Every row gives one point. The last column is the point's height on a tilted bowl or saddle (a function of degree 2), plus a little noise. Count its main directions that bend up, bend down and stay straight.

Points (11 x 3):
[[ 11   7  26]
 [-16  -5  38]
 [ 10 -86  39]
 [  5 -37  54]
 [-80  -9 -26]
 [-95  -9 -63]
 [ 17  -7  36]
 [ 18   2  36]
 [-13 -14  43]
 [-35   6  16]
 [ 16 -33  61]]
Directions: 0 up, 2 down, 0 straight

Points, 17 rows:
[[ 80  31 -17  71]
 [-25  -2 -95  53]
 [-14  12  -3 -22]
 [ 38   2   5  12]
 [-51  15  -8 -47]
 [  2  43 -82  73]
 [-43  44 -19 -14]
 [ -1  61  37  72]
 [-42  -2 -73   2]
 [ 43   9  34  30]
 [ 14  -3  69  41]
 [-22 -51  43   0]
 [ 14  40 -36  32]
 [-26  55 -11  15]
 [ 42 -11 -23  20]
 [ 45 -70 -17  62]
 [ 46  20  10  31]]
Directions: 2 up, 0 down, 1 straight

Points:
[[-80   9  -7 -65 -39]
 [-26  57  28 -50 -58]
 [-18  63 -34  38  35]
 [ -2  18  44  51  29]
 [ 44   3  20 -53 -58]
 [-50   0 -83  16 -45]
 [ 17 -29 -37  -3 -35]
 [ 40   1  42  30  -6]
 [-33  46  14   1   3]
 [ 16 -25 -89  54 -67]
 [ 46 -58  -1  32 -55]
 [ 35   1 -22  -8 -11]
 [ 53  -6  -8  16  -8]
 [ 87  81 -17 -39 -39]
 [-22 -49 -38  -8 -54]
 [-29   9  40 -95 -86]
 [ -5 -36   8  17 -16]
 [  2   9   8  53  34]
 [  4  26  27  26  15]
 [ 15  15 -24 -74 -42]
 [ 75   0  15  35  -8]
 [  2  -4  64 -27 -53]]
Directions: 0 up, 2 down, 2 straight

Points:
[[-17 -29   8  29   6]
 [ 33  26  15 -32  60]
 [-33 -12 -32  20 -42]
 [  0  17 -20  23 -27]
 [ 25   1 -47  41 -73]
 [-33   2  31 -17 -11]
 [ 59  55 -14  69 -86]
 [-22 -37  16 -39 -18]
 [ 11   7  -9  -9  10]
 [ -3   6  20 -35  16]
 [ 50  -2  12 -47  36]
 [  5  -8   7  -4  10]
 [ 48   8   1  -5  25]
 [ 19  24 -17  21 -10]
 [-13 -53 -24 -26 -27]
 [-46 -63   3 -15  -3]
 [ 55   0 -61 -20  -9]
 [ -6  43   9  38 -35]
 [ 19  -2 -62  46 -95]
 [-17 -12  -9 -38 -17]
 [  3  14 -14  20 -20]
 [ 37  -6  -6  -4   7]
 [ 24 -95  44 -11   5]
 [-12 -48  41 -48 -15]
 [  3 -12  28  64  -5]]
Directions: 1 up, 2 down, 1 straight

Points:
[[-45 -12  78  -3  43 -31 -64]
 [  0   0 -19 -65  33 -18  -2]
 [-25  20 -12   0 -18  28   4]
 [ 31 -80 -45 -35  48  18 -67]
 [ -5 -40 -28  -8  93  18 -59]
 [ 45 -24 -23  17  48   0 -31]
 [ 31  22  13  -2 -14  10  -9]
 [ 30 -18 -41  -3 -47 -19  -9]
 [-15  33 -22   6  11 -11  14]
 [-16 -14 -61   2  60 -85 -26]
 [-31  19 -25  26   9  14   3]
 [ 52   2  35 -27   2   3 -31]
 [ -4  29  27  -4 -55  21 -15]
 [-56  42  42  61  46  21 -66]
 [  2   4  -5  15  -5   2   1]
 [-14  40 -70  24 -27  12   1]
 [ 36 -76 -30   9   1 -13 -51]
 [-19  -2   6  29 -59 -31 -12]
 [ 13  42   5 -73   7 -12  -3]
 [ 29  58  31  39  64  55 -95]
 [  7 -37   9  15 -21  27 -38]
 [ 27 -13 -45 -42  -7 -10   4]
 [ -9  25  -8  14  27   3   0]
 [ -4  61  -4   0  -4  24  -1]
 [-17  78   5  36   0 -14 -11]
 [ -7  59  -5 -34 -40 -50  15]
 [ 24 -17  57  34 -19  44 -84]
 [-80  19  39   6  11  18 -29]
 [ 13 -35   6  44 -46 -39 -43]
 [-30  -3   8   2 -13 -35   7]
 [ 15   7 -23  16  76 -32 -25]
 [ -1  -8  34 -35 -95   8 -49]
 [-23 -50  -5 -35  37 -45 -24]
 [-22 -11 -30  -4 -47  -5   3]
 [-64  -7 -46  45 -24 -19 -11]
 [-21  -3   3 -31  12 -55   7]
 [-61 -62   8  26 -16 -26 -46]
 [ 10 -28 -40  -5  29 -22  -3]
 [ 64  -9 -36  31   9 -50 -25]
 [ 13 -72  50  -4 -20  -1 -81]]
Directions: 0 up, 6 down, 0 straight
